Every row gives one point. To make a cloud, some directions were put in groups of two or more. Within a group, all points are equally far from the middle, so they leave a hole (a ring in 2 directions, a hollow ball in 3). The other directions are filled evenly. Then the cloud was stretched, turned, moved and blurred a little. How many holes are there, and how many directions does each take, smallest first?
In the rows, 128 means zero.

Cloud:
[[127 187]
 [ 84 177]
 [160 166]
 [ 70 160]
 [ 73 166]
 [168 150]
 [ 65 133]
 [162 163]
 [167 155]
 [ 71 162]
 [169 146]
 [172 124]
 [111 188]
 [145 179]]
Holes: 1 (2)

Cloud:
[[180 141 186  96]
 [180 161 155 112]
 [137 149 149  91]
 [167 154 117  93]
 [191 101 160 101]
 [215 117 147  65]
 [180  85 139 145]
 [ 70 126 154 185]
 [ 71 126 162 187]
 [167 142  54 134]
 [ 97 168 146 182]
 [ 83 156 133 126]
 [192 155 128  94]
 [124 148 161 185]
 [107 141 113  94]
 [148 158 173  50]
 [173 169  79  80]
 [113 214 120 182]
 [109  85 188  48]
 [178 146 158 173]
 [117 101 189 150]
 [129 128 162  69]
 [144 146 116 186]
 [181 149 189 101]
 [100 107 187 133]
 [160 185 160  57]
 [133 116 206 134]]
Holes: 0

Cloud, 51 rows:
[[111 138 191 190 129 132]
 [146  33 137  73  80  88]
 [162  58 113 128 125 104]
 [126 100 130  63 147  74]
 [126 151 116 133  72  33]
 [ 98 100 172  70 157 145]
 [ 85  52 126 112 119 130]
 [ 80 154 104 148 180  82]
 [166 100  94 133 176 146]
 [ 94 143 157 118  67 147]
 [155 136  93 105 208 115]
 [122  76 217 155 118 102]
 [110 111 204 137 173  90]
 [119 179 126  95  31 118]
 [133 170 161 137 104 166]
 [134 160 116 162 153  38]
 [222 115 172 142 140 139]
 [146  66 111 127 172 165]
 [176  96  72  99 146 110]
 [176  87 143 121 218 125]
 [110 121 162 152 130 109]
 [196 157 155 110 172 156]
 [118  29 154 133 144 141]
 [ 99 106 220 106 116 140]
 [167  64 187  94 123 155]
 [162 111  81  86 142  46]
 [191 109 111 143 132 126]
 [203  73 114  95 159  71]
 [142  84 174 128 165 145]
 [195  63 134  60 105 152]
 [138  96 164  90 150  86]
 [177  89  86 172 144 120]
 [145 124  99 107 186 156]
 [184  70 167 118  79 152]
 [124 122  67 108 100 101]
 [ 85  80 135 172 128 150]
 [218 128 164 102  95 109]
 [217 126 162  97 103  56]
 [120 124 155 176  54 157]
 [148 186 130 127 187 128]
 [153 103 152 190 181 110]
 [199  88 149  40 149 118]
 [176 161  60 104  97 155]
 [214 150 168 158 180 151]
 [180  98 130  86  96 135]
 [175 125 194 167  99 171]
 [138  30 183 159 198  68]
 [176  82 188 130 185 177]
 [100 113  98 101 136 180]
 [163  97 107  74 104  87]
 [132  77 161 122 178 120]]
Holes: 0

Cloud:
[[123 178 119 186 133 169 172  85  85]
 [129 103 180 180  54 104 168 110  65]
 [ 90 190 185 144 153  96 161 129  78]
 [155 202  94  75 110 111 142 118 122]
 [170 145 116 189 157 153 109 158 153]
 [ 94 141 137 192 173  43 104 162  87]
 [125 128 155  85 103  93 121 161 180]
 [143 184 131 148 178 139  81  83  65]
 [122 112 175 155  60 163 127 139 108]
 [123 171  98 136 127 159 194  76 104]
 [ 46 131 109 212 165 130 135 143 142]
 [ 50 128  79 155  79 143 172 156  90]
 [142 122 123 191 162 107 204 127  52]
 [134 157 138 152 120 194 147 145 117]
 [122 109  75 178 199 110 125 128  57]
 [168 143  80 158 104 100  76  94 165]
 [177 172 140 165 183  83 174  72 111]
 [104 168 175 196 110 125 151 191 153]
 [139 183  94 204  68 108 158  84  65]
 [ 82 108 110 140  94  86  90 188  62]
 [134 163 143  55 125 118 111 168 124]
 [137 130 139 127  58 153 169  92  98]
 [164 184  73  84 116 108 164 107 120]
 [ 97 167  90 227 156 132 180  87  88]
 [161 111 134 115 186 108 128 190  94]
 [104 104 137 135 149 158 196  93 102]
 [169 144 143 157  90  92 126 194  67]
 [137 199 120 159 186  41 144 103 119]
 [146 120  67 142  99 135  72  75 104]
 [132 105 120  88 133 128 105 150  39]
 [126 101 151  96 163  85 168  95  52]
 [ 97 100 169 136 110  86 118 108  23]
 [119 127 192 163 154  91 130 121 193]
 [143  85 113 155  95 139 128  53 124]
 [141 145 200 183  71  95 129  82  85]
 [145 146 165 129 154 138 198  89  97]
 [120 165  81 154 110 182  92 105 117]
 [119  74 100 130 109  28 110 145 107]
 [153 137  46 182 132 109 144 144 172]
 [103  93  85 120 118 105  98 121  31]
 [188 145 172 181 107  45 140  97  92]
 [108 107 126 180  81  52 162 182  54]
 [133 116 135 128 150 137 174  48  63]
 [168 132 125 188 116 136  65  82  91]
 [180  75 105 135 111  64 110  94  69]
 [148 201 139 171 135  82 107 157  66]
 [152 168 179 103 135  67 158  83  98]
 [133 187 135 100 137 135  64 153  93]
 [107  63 136 213 168  80 171 105 127]
 [127 106  74 104 135  72 196 159 113]
 [157 148 149 225 143 151 143 124 146]
 [195 152 116 134 170  78 171 139  91]
 [ 73 132 114 222 106  87  88  66 109]
 [129  64 111 217 110 112 164 113 146]
 [137 154 108 157 207 144 137  50 109]
 [ 99 107 187 170 115  37 163  92 132]
 [ 91  90 149 183 107  67 203 144 158]
 [131 201 103 104 115  69  93  69  75]
 [ 90 187 103 138 117  52 152  40 105]
 [ 74 149  66 147 141 113 219 120 111]
 [167 120 108 183 100  79 193  51 113]
 [178 135 113 160 114 112 136 196  75]
 [148 121 190 141 171 131 145 117 172]
 [124 111 104 166 115 142 119  30  74]
 [164 161  92 127 133 127 104 107  28]
 [132 188  86 190 147 130 135 157 183]
 [ 72  77 103 180 102 140  99 129  92]
 [ 95 193 143 110 130  82  95 149  57]
 [157 159 135  85 116 134  79 146  67]
 [104 155 121 240 111  87 119  87 173]
 [156 176 156 144  80  57 169 111 151]
 [ 72 120 189 211 139 106 174 158 102]
 [183 113 176 134 122  57  84  94 100]
 [157 158 137 145 137 121 202 174  95]
 [163 161 177 160 150  67 153  60 138]
 [ 75  93  89 122 157  98 106  68 125]
 [181 182  85 173 175  72 114 138 112]
 [154 165  93 124 118  90 158  29  67]
 [123 175 160 156  89 112 123  40 133]
 [127  67 137 170 178  63 115 166 112]
 [150 158 148 156 192 102  89 131 182]
 [ 84 163  89 203  98  46 115  94  52]
 [103 154 158  73 146  62 121 130  72]
 [199 148 137 126 100  47 142  98  96]
 [ 71 130 112 166 146  85 190 149  41]
 [155  73 156 141 100  58 127  84  52]
 [ 82 161  64 142 110  76 160 120 196]
 [161 118 127 220 114 112 135  68  47]
 [ 77 120  82 232 105 145 133 104 112]
 [142 155  79 197 120  98  52 105 111]
 [166 152 136 117 167 143  91 161  68]
 [117 203  85 116 168 101  91  83  68]
 [ 60 128  67 143 119 146 169 180 107]
 [ 73 115 122 177 211  69 154 108  95]
 [ 99  98  70 164 151 105 148  86 180]
 [146 182 147 205 113 107 163 152 175]
 [177 170 131  75 171  96 112 107  91]
 [ 80 160 138 165  75  69 146  85 179]
 [151  94 119 152 176  85 185  54  94]
 [128 148 174 185  75 149 102 161 136]
 [162 115 171 126 129  30  92 127 114]
 [100 126 103 120  77  21 118 158 133]
 [104 194 124 127 150 123  67 174 108]
 [148 148 140 159 157  57  69  86 164]
 [135 182  59 132 173  86 111 137 173]
 [106 211 139 104  78  84 129 119  78]
 [161 110  54 131 129  59 110  61  88]]
Holes: 3 (3, 3, 3)

Cloud:
[[112 104 196 137 155 105 118 175 103]
 [119 147 147 100 234 115 163  91  80]
 [149 160 155 113 119 152  58 141 140]
 [ 56 137 104 164  41 115 169 169 119]
 [ 84 169  71 130 168 118 127  39 138]
 [173 111 153 114 214 103 117 130  84]
 [112  88  83 199 137 137 110 112 150]
 [ 84  89  55  78  90 158  93 120 123]
 [ 47  97 102 117 128 124 198 115 101]
 [ 84 177 186  94 121 131  78  82 151]
 [116 154 148 115 137 102  63  84 131]
 [ 77 108  76  66 115  95 152 177 132]
 [ 59 168  92 141  80  92  90 144 104]
 [110  97 193 140 141 131 106 128 115]
 [ 91  83  68 164 100 172  95 177 132]
 [ 72 159 141  91 166  77 152  78 165]
 [124 100 104  55  79 156 150 155 144]
 [109 102 120  58  72 182 149 155 153]
 [ 49 136 133 137 151 141 201  90 118]
 [ 43 100 128 170  98 159 169 151 178]
 [ 56 110  96 179  82 110 207 142 143]
 [109 155  99  76 164  97 148  78 135]
 [142 116 149 105  48 130  91  68 115]
 [117 103 134 167  70  90 156 107  61]
 [ 93 153  74 179 188 114 142  72 127]
 [170 180 189 139 112 101 154 143 166]
 [ 83 145 119 113   7 121 142 132  98]
 [ 98 142  82  74  72  76 174 126 131]
 [ 81 108 150 116  71 161 146 199 156]
 [110 175 141 205 143 114 109  93 154]
 [109 241 144 155 122  74 123 186 133]
 [104  47 146 132  89 175  98 100  81]
 [123 225 170 100  92 108 170 144 105]
 [115 172 108 136  32 118 107  95 101]
 [ 75  44 137 104  70 143 183  82 132]
 [153 182  95 175 150  91  90 131 161]
 [180 164  71 147  86 129 142 104 118]
 [ 93  53  67 147 153  85  95 188 105]
 [111 150 157  96 179  93 195  86 108]
 [109 144 111  74 111 113 172  64 135]
 [162 105 140  78 133 100 180 111 143]
 [153 116  61 132  76 152 101 121 164]
 [132 140  74 163  51 143  80 128 165]
 [ 87  66 141 153  55 167 181 156 154]
 [172 112 121 117  38 120  84 148 133]
 [ 64 148 168 163  95 170 184 140 115]
 [ 45 151  80 125  18 125 167 122 147]
 [ 84  82 119 200  96 162 102 129 145]
 [ 12  92 135 107 133 121 141 155 143]
 [113 196 104 126 139 157 164  89 178]
 [170 184  92  90 117 109 171 120  82]
 [ 73 124 138 168 112 108 127 220 154]
 [ 92 125  50 150  89 183 132 154 126]
 [119  50  80  93 120 108 183 161  59]
 [ 89 116  93 176  36 101 133 213 152]
 [ 93 127  44 168 124 107 140 174  79]
 [139 163 117 139 210  95 171  95  76]
 [ 92 111 144 134 128 204 194 158 136]
 [ 91 150 105  75 111 108 186 170  87]
 [ 94 162 176 156 106 160 197  68 135]
 [ 83 122  94 133  40 154 179 184 168]
 [139 193 190 170 125 128 130 108 163]
 [143 166  95 111 172 131 118 205 143]
 [153 159  50 163  82 102 109 165 133]
 [144 148 113 135  90 132 195  99 182]
 [ 93  64 122 104 162 193 112 141  96]
 [ 98 227 175 151 158 102 170  87 158]
 [111 132  76 112  95  58  72 160 103]
 [ 94 110 171 167 136 151  86  94 164]
 [ 41 160  85 150 101 104  82 145  99]
 [ 96 134 118 141 195 132 126  67  77]
 [ 97 104 147 122  97 120 162 226 143]
 [ 30  82 108 147  88  72 139 144 110]
 [119 143 138 118  78 109  75 166 158]
 [149 147 113 138 207 108 154 127 172]
 [104 129  76 119 136 117  53 166 154]
 [164 189 157  95 101 151 184 185 146]
 [ 72 142 154 147  82 136 181  43 131]
 [114 136 100 144  96 111  99  38 104]
 [161  86  75 131 131  50 100 111 122]
 [101  68 112  87 165 126 169 164  85]
 [126 128 134 161  75  63 154  83  89]
 [ 90 118  94 188  50 160 116 164 105]
 [ 86 117 126  86  66 105 142  76 175]
 [178 138 139 143 170 145 200 127 121]
 [103 183 133 150 104 126 185  78 182]
 [ 62 119 151 132  55 153 187 130  82]
 [115 185  92 179  82 117  97  75 144]
 [ 74 142 157 151  49 184 179 152 109]
 [158 131  72 166  91 145 151  62 127]
 [132 134 128 136 205  91 177 145 177]
 [ 79  90 121  83  32 163 142 162 170]
 [129  86 153 139 104  74 121 111 107]
 [117  48 108  92 122 109 200 136  85]
 [113  83 129 135 106 178 128  57  50]
 [ 57  43 112 152  22 152 135 167 161]
 [101 103  95 145  87  85 230  94 112]
 [112  59 131 128  89  83 177 127 162]
 [147 208 148 157 140 109  76 158 160]
 [ 91  89 136  94 126 125 189  69 122]
 [ 77  37  42 117  71 189 109 154 144]
 [151 160  93  71  98 127 169 106  85]
 [ 92 186 137 191 138  48 160 105 144]
 [ 87 130 114 110  84  75  83 180 102]
 [121 218 153  63 155 127 173 120 104]]
Holes: 3 (2, 2, 2)

Cloud, 94 rows:
[[ 85 168 112 167 149 110  85 106 128]
 [102 105 167 119 115  87 150 143 162]
 [117  99 167 196  71 114 129  81 101]
 [ 78 113 147 131  90  78 146  48 125]
 [114 128 105  74 158  55 149  83  80]
 [ 57 206 127 152 119 119 121 120  92]
 [121 114 152 203  60 142 120 113  82]
 [164  61 169 110 176 119 113 182 172]
 [ 63 165 127 124 203 153 201  72 158]
 [149 144  94  81  81 131 136 133 110]
 [ 67 211 174 104 109 103 143 129 103]
 [ 97 180 151 125 216  51 112 138  57]
 [149 203  79 188 160 182 148  58 114]
 [145  85 190 107 114 117  94 148  67]
 [104  68  89  95  87  43 123  60 117]
 [ 85 200 193 128 125 143 120 143 119]
 [122  69 215 151 204 158 121  94 132]
 [113  87 133  68 185 162 178  90 151]
 [103 137 114 172 148  65  88  62 111]
 [116  85 108 189 135 175 142  56 104]
 [148 171 179 145 114 200 140  50  72]
 [ 95 172 120 101 114  71 131  95  98]
 [123 151 205 104 127  88 160 133  49]
 [ 98 113  75 114 187 181 154  99 185]
 [166  77 224 140 161 128  99 177 143]
 [187 130 145 141 162  78 116  19 154]
 [162  46 206 160 138 112  55 176 117]
 [173 177 164 165 150 130 163 139 105]
 [116  79 118 166 140  57 185  63 160]
 [ 69 217 183  91 108 121  87 107  84]
 [123 116 210 131 141 151 127  57  80]
 [165 171 104 134 132  73 134  73  49]
 [166 131 181 151 154 123 159 135 155]
 [145  57 106  99 211 145 137 101 156]
 [228 131 117 149 144 102 135  58 113]
 [130 113 131  74 186 139 151  75 179]
 [139 197 128 179  85 138 144  89 195]
 [108  67  94 140  96 134  83 145  50]
 [177 124 156 117 163 158 162 145 203]
 [ 80 143 188 120 212 100 174  61 136]
 [108  94 164  99 157  38 104 140 117]
 [121 115 202 122 157  53  93  92 114]
 [ 35 119 181 129 152 163 148  87 108]
 [ 87 121 142 132 124  79 153  77 163]
 [114 120 145  89  84 164 151  46 153]
 [139  69 113 102 151 184 100 134  72]
 [179  96 102 113 104 133 136 150 144]
 [145  69 141  98  67 131 159  98 139]
 [ 99 104 138 128 124  40 194 101 121]
 [124  66 162  40 157 136 111  52 170]
 [152 106 120 115 171  99 197  90 125]
 [ 86 164 119 101 173  46 117 138 103]
 [108 142 102 215 187 123  96  45 119]
 [ 63 144  94  46 131 118 110  48 142]
 [158 159 169 178  77 130 136  90  77]
 [148 147 108 140  86 161 123 102 181]
 [173 180 145 222 131 134 104 141 121]
 [103 107 143 153 171  64 178  22 145]
 [ 97  80 173 112  97  58 113  90  83]
 [ 99  97 100  81 129 107 109  71 116]
 [149 133 120 122 193 183  80 112  87]
 [116  73 193 124 231 134  98  99 109]
 [ 88 115 181  96 142  61 166 151  63]
 [171 108 193 113 126 100  75 108 132]
 [ 82  72 189  85 201 111 175  59 188]
 [106 116  66 154 127 121 153 110 114]
 [100  65  80 112 162  98 177  66 132]
 [165  76 108 118 138 154 136 117 108]
 [ 96 141 133 144  70  81 112  96 170]
 [ 99 134 106 158 111 109 108  95  47]
 [134 177 107 189 117  59 138 116  64]
 [119 180 145  85 136  92 141  45 108]
 [ 50 202 123 126  87  95 106  58  92]
 [ 72 170 127 140 110 110 180  94 147]
 [183 142 154 117 183 129  63  82  89]
 [181 205 130 105 152  86 134 152 151]
 [210 152 135 174 152 137 159  71  82]
 [194 135 155 215 111  88  85 102  83]
 [181 129 116 119 153  84 102 139 152]
 [189 145 157 174  73  91 132  48  86]
 [120 123 134 123 153 108 114  70 187]
 [ 42 129 127  54 114 121 197 129  77]
 [ 67 215  61 214 137  95 144 100  96]
 [ 88  75 187 105 191  83 112  76  97]
 [ 36 219 150 114 155 114 118 116  65]
 [127 164 137 147  88 151 143  61 163]
 [ 82 106 113  75  74 134 117 141 121]
 [176  94 110 116 101 110 137 152 149]
 [ 93 149 165 110 147  39 116  73  86]
 [177  96 179  63 104  92 170 131 107]
 [100  97 128 143 157  83 113  45 120]
 [113  90 174  92 143  99 179  47  70]
 [162 122 146 103 108 138 116 184 148]
 [154 119 103 142 142  75 174 135 151]]
Holes: 0

Cloud, 105 rows:
[[127 159 198 184  93  99 166 131 209]
 [178 142 126 190 118 108 124 106 144]
 [128 124 145  65  95  90  58 127  81]
 [116 158 117 110 185  65  26 159 127]
 [ 98 178  68 130 194  59  83 142 126]
 [134  89  56  82 186 120 122  75  98]
 [165  60 106 169 199 184 174 108 129]
 [ 81  91 151  93 159 182 121 146 114]
 [146 128 104  85 239 146  81 143  96]
 [ 47 113 182 123 112 110 146  96 133]
 [ 97 105 129 113 215  95 105 209 105]
 [117  52 132  88  75  75  77 118 108]
 [ 86 150 157 136 172  83 198  64 175]
 [120 123 164 147  79  70 199  96 190]
 [108 146 127 159 128 161 124 127  69]
 [118 109 175 165  90 110 202 158 199]
 [206 128 126 133 142 172 104 139 106]
 [ 96 134 141 101 160 155 118  84 152]
 [106  84 194  95  86  90 147 172 111]
 [106 111 190  73 111  22 139 194 116]
 [ 62 104 158 146 110 184 162 131 136]
 [135  52 115 117 118 142 103 148 181]
 [ 75 153  83 107 152 134 118 194 151]
 [112 159 113 138 194 106  33 153 105]
 [164  84 119 125 145  15 129 151 149]
 [145 178 148 161 135 101 140  91 108]
 [ 42 172 114 151 100  93  53 180 164]
 [183 102 139  97 116 148  73 106 125]
 [ 87 131  88 126 164 115 126  54 100]
 [ 56 112  71 133 156  63 143 159 159]
 [ 95 111 125 194 116 137 168  66 138]
 [152  94 125  99 127 158  70  99 152]
 [129  66  98  93  85 108  78 137  66]
 [137 167 174 120  86 149  91 186 142]
 [118 106 121 135 109  90 120 149 209]
 [ 93 137 143 169  75  16 184 130 173]
 [126 141 120 142 191 194 149 106 189]
 [ 75 102 104 152 157  97  37 192 105]
 [164  41  54 132 146 126  89 106 129]
 [ 45  96 110 118 120 102 137 111 153]
 [ 61 116  74 158 175  55 120 165 127]
 [133 122 103 174 193 123  32 181 155]
 [139 123 196 166 150 101 110  92 146]
 [133 170 197 193  99 155 113 197 184]
 [135 145  94  74 146  82 163  67 145]
 [130 174 191 109  66  90  65 104 124]
 [175  87 163  91 114 125 123  97  94]
 [ 98  95 200 181 106 105 141 161 173]
 [102 142 166 174 129  59 222 136 192]
 [ 38 105  90 133 153  62 157 129 117]
 [ 78 113 132 146 160 110 171  94 186]
 [ 47 142  99  94 149 129 130 164 127]
 [ 83 113  79 101 160 106 148  60 120]
 [157 123 158 143 150 152 116 214 103]
 [125 116 151 132 101  41  82 158 191]
 [131  72 125  39 123 101  94 151  80]
 [111 146 173  76 104 104 225  83 121]
 [138  97 102 164 116 116 185 193 145]
 [150  88 144 131  98 147 220 112 181]
 [141 178 168 135  78 105  48 130 159]
 [ 78 112 167 173  48 119 187  93 148]
 [136  63  74 156 179 193 104  90 101]
 [115 108 156 135  43 153 175  88 145]
 [172 134 131 190 140 203 113 102 103]
 [ 96 139 129 119  54 132 165 117  99]
 [101 102 145 137 183 140 213 108 187]
 [107 174 135 103 106  89 179 146 103]
 [130 152 200 136 125 216 142 124 135]
 [130 122 133 110 131  75 131 117 206]
 [ 89 131  60  94 132 122 103  81  92]
 [120 122 179  60  79  99 105 127  97]
 [ 43 185 153 100 175  93 162 168 137]
 [153  80 163 101 190 122 170  92  91]
 [ 74  87 109 161 143  88 163  85 112]
 [114 143 112 111 179 142  23 160  99]
 [119  91 172 110  87 121 146 210 147]
 [153  61  48 175 119 116  68 113 145]
 [127 110  79 176  87  99 133 180 151]
 [133 103 149  71 138  55 135  96 182]
 [107 202 167 141 139 150 184 120 134]
 [ 76 193 147 117 166 112 175  88 112]
 [121  79  57 119 163  23 128 143 147]
 [122 123 115 167 154 124  28 183 184]
 [100 135 175 133 173 140 103 209 117]
 [125 159 122 130 195 158  94 182 196]
 [116 191 189 205  81 129 135 168 197]
 [125 127 106 159  79  90  77 184  94]
 [172  91 121  62 139 132 129 138  67]
 [ 90 136  90 136 162 140  48 128  64]
 [172 131 144 145 136 180 102 187  90]
 [148  57  53  97 210 163 128  94 102]
 [129 104 110 155  78 127  95 183  81]
 [ 90 180 201 177  94  52 169 160 198]
 [ 76 132  93 147 176  76  54 180  94]
 [104 158  59 171 163 174  42 148  94]
 [ 71 180  96 157  81  77  76 169 172]
 [112 138 215 141 174  61 183 129 198]
 [134  65 124 124 116  20 162 145 120]
 [ 93 140 154  65  77 101 186 124 116]
 [121 166 134 186 165  94 132 172 123]
 [199 132 158  99 143 164  99 158 128]
 [105  91 102 188 173 149  74 208 114]
 [ 91 187 116 159 169 107  97 108  92]
 [121 106 153 119 169 192  93 102 131]
 [109 171 202 154  85 153 106 192 136]]
Holes: 3 (2, 2, 3)

Cloud:
[[135 151 196 126 199  37 144 119 161]
 [118 139 192 146 125 138 116 156 169]
 [ 92 173 109 136 111 140  79 113 158]
 [165 155 110 111 145 130 101  52 164]
 [109 125 116 161 110 181 152 168 120]
 [159 117 129 163  91 114 104 112 194]
 [ 82 190 172  73 164  64  87 123 154]
 [137  85 125  91 173 101 120 122 131]
 [ 97 160  72 159  65 101 142  74 148]
 [130 139  31 123 199 119 118  56 117]
 [147 157 159 126 164  33 149  78 126]
 [157 124 162 106 183 129 143  65 185]
 [142 146 149 166 174 111 147  69 143]
 [117 112 167 176 112 127 111 122 123]
 [178 131 151 153 249 135 133 134 208]
 [118 185 175 134  87 135 180 121 101]
 [134 104 112  65 198 138  80  98 146]
 [122 196 106  94 161  95  97 128 122]
 [152 114 108  97 124 128  94 116 112]
 [144 137  68 136 117  41 152 109 153]
 [ 67  98 126 106 135 101 144 147 168]
 [169 134 213 130 138  80 142 113 123]
 [147 180 156 106 115 170 150 125 147]
 [121 175 118  66 170  48 122 127 147]
 [116 166 198  71 157  59 107 146 140]
 [142  95 142 145 194  71 106  93 180]
 [ 59 121 141  64 165  82  94 102 163]
 [144 126  86 102 151 134  98  94 102]
 [146 140  82  99 111  67 118 115  84]
 [175 118  78 160  49 143 109  85 127]
 [ 64 127 106 169 144 139 139 115 187]
 [ 94 163  81 115 123 118 105  51 144]
 [147 136 139 155 205 114  80 115 166]
 [ 66 149 131 128  80  88 126  82 108]
 [ 97 139 147 139 169 159  84  87 175]
 [151 105 118 108  83 106 109  68 117]
 [104 172 141 166  60 123 165 144 148]
 [ 68 147 112 126  75 102 147 119 100]
 [151 106 187 161 124 100 138 178 143]
 [194 130  74 129 172 116 140  61 162]
 [ 63  67 162 100 110 136 148 125 145]
 [ 72 181 137  76  21 107 171 151 111]
 [139 166  48  83 191 116 141 105 112]
 [154 149 116 145 163 158 148 141 116]
 [123 129 133 100 132  69  82 119 119]
 [125 116 180  71  60 116 123  77 151]
 [171 142  39 163 109 148 167  71 172]
 [133 141 156 134 168  39 127  83  92]
 [ 82 111 186 166 162  57 144  98 163]
 [124 183  76 156 170  81 132 122  83]
 [176 159  18 158 148 118 114  96 138]
 [ 93  93 148  95 115  79 180  66 178]
 [134 114  44 139 145 177  74 132 136]
 [118 145 170 129 130  39 146  91 165]
 [ 89 149 173 104  72 124 159 175 187]
 [190 114 202 168 100 123 132  48 121]
 [110 166 117 136 179  84 117 156 148]
 [156 129  37 150 146 124 144  82 151]
 [151  97 204 125 215  82 138 131 138]
 [101 102 178  66 132  97 178 147 171]
 [157 179  67 127 102 157 129 115 105]
 [132 179 130  99 139 104 150 104  90]
 [171 104  98  73 179  40 148  36 110]
 [121 161 131  80 174 113 181 116  94]
 [ 80 113 145 137  76 101 111 174 115]
 [143 131 118 160 111 139 172  81 184]
 [134 146 217 134 147  50 120  98 189]
 [134 133 192 100 199  60 124 129 153]
 [159 129 137 184 158  82 171 116 113]
 [130 138 177 167  30 143 131 136 165]
 [155 166  93 177 153 125  87 148 135]
 [182 114 111 193 171 117 115  87 140]
 [171 187 103 126 135  97  96  49 147]
 [115 155 212 106 115 104 139 142 115]
 [122 164  65  80  41  91 166 116  95]
 [166 152  38 115 113 150 145 114 144]
 [132 153  15 138 183 167  92  69 127]
 [106 117 130  58  98  80 153 122 132]
 [103 120 124 194 109 130 135  55 188]
 [ 66  90 212 106 149  74 117  98 178]
 [ 52 154  94 130 122  80 106  83 118]
 [170 173 134  63 106  78 160 104  64]
 [157 116 129  95 142  94 150 138 190]
 [124 109 225 152 111 104 146  63 134]
 [136 114 132 104 117 137 162 113 171]
 [128 161  74 122 121 161 178  99 163]
 [103  83 133 165 115 150 135  66 178]
 [ 92 132  82 144 190 117 131  85  82]
 [171 165 112  90 173  63  99 134 128]
 [154 156 138  81 146  90 130  98 189]
 [175 138 169  83 113 137  65 110 118]
 [165 144 113  68 197 150 145 114 119]
 [136 139 113 183 144 118 144 167 172]
 [106 151 159 140 109 130 101 157 116]
 [ 75 104  60 121 119 138 143 123 105]
 [ 38 131 122  29  91 130 174 160 173]
 [141 116  68 110 120  84 182 100 119]
 [160 151 207 126  60 141 162 121 183]
 [123 117  96 153  36 189 161  75 149]
 [156 159  92 189 119  85 118 115 156]]
Holes: 0
